Each row of a before or after table is a point. The points were changed in one or more steps. Then noise was added and the rows were shuffled. The steps act on columns, c1 being the first. Name the steps. A step turns or swaps two columns, mirrors them in a line or flattens them onto one, adds a multiple of one to another, or multiplies or shifts one. Angles are multiples of 10 degrees, from the lower column toward the higher: turns from -170 to 170, lines from 10 to 170 but not 90. Use the fewest steps. Two steps may share a column if one is a turn and the other turns, adds or multiplies; they go together, in the order done. Otherwise the lowest column goes first.
In the rows, 128 means zero.

Before:
[[141  94 148]
 [ 88  72 126]
 [145  78 149]
 [150 118 136]
 [147 150  86]
 [150 157  87]
 [113 151 130]
 [152 159 151]
 [131 109  63]
 [108 117 142]
 [ 76 139 147]]
After, 11 rows:
[[ 61 138 128]
 [156 119 128]
 [108 151 127]
 [ 76  72 128]
 [146  94 128]
 [102 117 127]
 [159 159 128]
 [133 109 129]
 [154 151 128]
 [150  78 129]
 [157 157 128]]
Steps: multiply c1 by 1.3; multiply c3 by 0

Before, 11 rows:
[[140 167 159  90 121 141 148 162 141]
 [121 109 116 116 121 127 100  92 104]
 [103 119 119 133 112 121 166 140  87]
 [ 98 131 108 118 104 125 143 107 150]
 [158 142 118 132  74  74 162 125 142]
 [167  94 159  99  92  97 115 101 111]
 [105 106 106 102 140 118 143  97 119]
 [161 125 109 151 124 128 126 108 102]
 [116 164 118 127 109  77 103 131 151]
 [144 114 149 151 128 127 152 138 109]
 [139  98 101 120  92 104 171 162 154]]
After (11 x 9):
[[ 89 130  69 120 135 126 144 105 150]
 [124 107  62 104 155 119 144  96 119]
 [130 169 221  90 112 143 147 165 142]
 [126  92 222  98  74  98 114 101 111]
 [ 99 119 103 132 137 123 165 140  87]
 [141 111 191 152 115 128 151 137 108]
 [108  96  49 120  96 103 170 164 154]
 [107 142  98 132  70  74 162 125 142]
 [145 127  69 152 100 130 125 110 105]
 [120 109  93 116 127 127 100  94 106]
 [105 167 100 128 127  79 104 131 150]]
Steps: turn c1 and c5 by -50 degrees; multiply c3 by 3

Before (13 x 18):
[[ 99 170  92  85 115 171  84 111 167 126 162 120 134 149 147 125 167  89]
 [ 85 157 136 148 123 145 167 110 129 133 131 118 110 140 144 151 102 146]
 [ 61 113  91 126 119  76 137 124 154 169  86 141 164 136 154  82 180 137]
 [133 133 143 159 115 153 181 135 112  97  75 150 105 108 129 144 167 146]
 [144 140 152 119 109 141 144 144  70 164 175  98 112 129 163  95 197 134]
 [113 119 152 133 129 156  92 178 111  85 162 147 107 151 123 114  92 105]
 [115 139 102 136 193 175 171 125 132 119 137 109  84 135 144 131 109 173]
 [121 186 139 126 136 120 117 130  98  89 109 116 119 122 108 136 158 142]
 [163 127 106 157 122 150 103 155 136 110 131  89 144 152 148 133 154 146]
 [117  85 137 143 142 149 167 154 131 177 122 124 122 136 122 148 162  83]
 [134 160 138 140 129 132 161 183 101 130 113  98 113 202 141 101 120 140]
 [143 101 215 152 123 155 120 141 116  91  67 160 108  75  77  88 131 107]
 [127 144 119 130 127 140  91 130  90 120 132 100  88 184 145 123 144 107]]
After:
[[137 187 140 126 122 139 141 122  81 144 109 138 119 123 107 122 158 143]
 [124 143 120 131 142 127 156 104 108 164 131 159  89 185 143 128 143 112]
 [ 94 138 150 118 115 126 126 150 140 195 176 160 112 127 164 146 198 117]
 [ 82 112  93 123 116 173 118 130 175 116  84  98 163 135 153  59 181 128]
 [127 170  90  85 149  92 150  86 137  91 161 151 132 149 148 101 166  94]
 [103 156 138 140 120 135 139 190 119 154 113 158 115 199 139 135 120 136]
 [150 157 137 146 114 111  89 139 132 130 129 142 110 140 147  84 102 133]
 [147  84 135 143 173 108 115 174 174 141 122 138 123 136 120 116 160 106]
 [145 135 142 159 107  97  92 167  93 133  74 118 107 108 129 132 166 132]
 [133 128 106 156 111 119 165 133 111 116 132 171 144 148 147 164 153 134]
 [129 139 103 137 135  91  97 154 122 120 135 163  84 139 143 113 109 207]
 [114 119 153 129 147  94 188 141  82 130 162 121 107 151 123 113  93 111]
 [ 90 102 216 155 140  90 142 132  90 126  66 105 110  76  76 142 131 111]]
Steps: swap c1 and c16; turn c5 and c18 by 50 degrees; turn c6 and c12 by 160 degrees; mirror c7 and c8 in the line at 70 degrees; turn c9 and c10 by -70 degrees
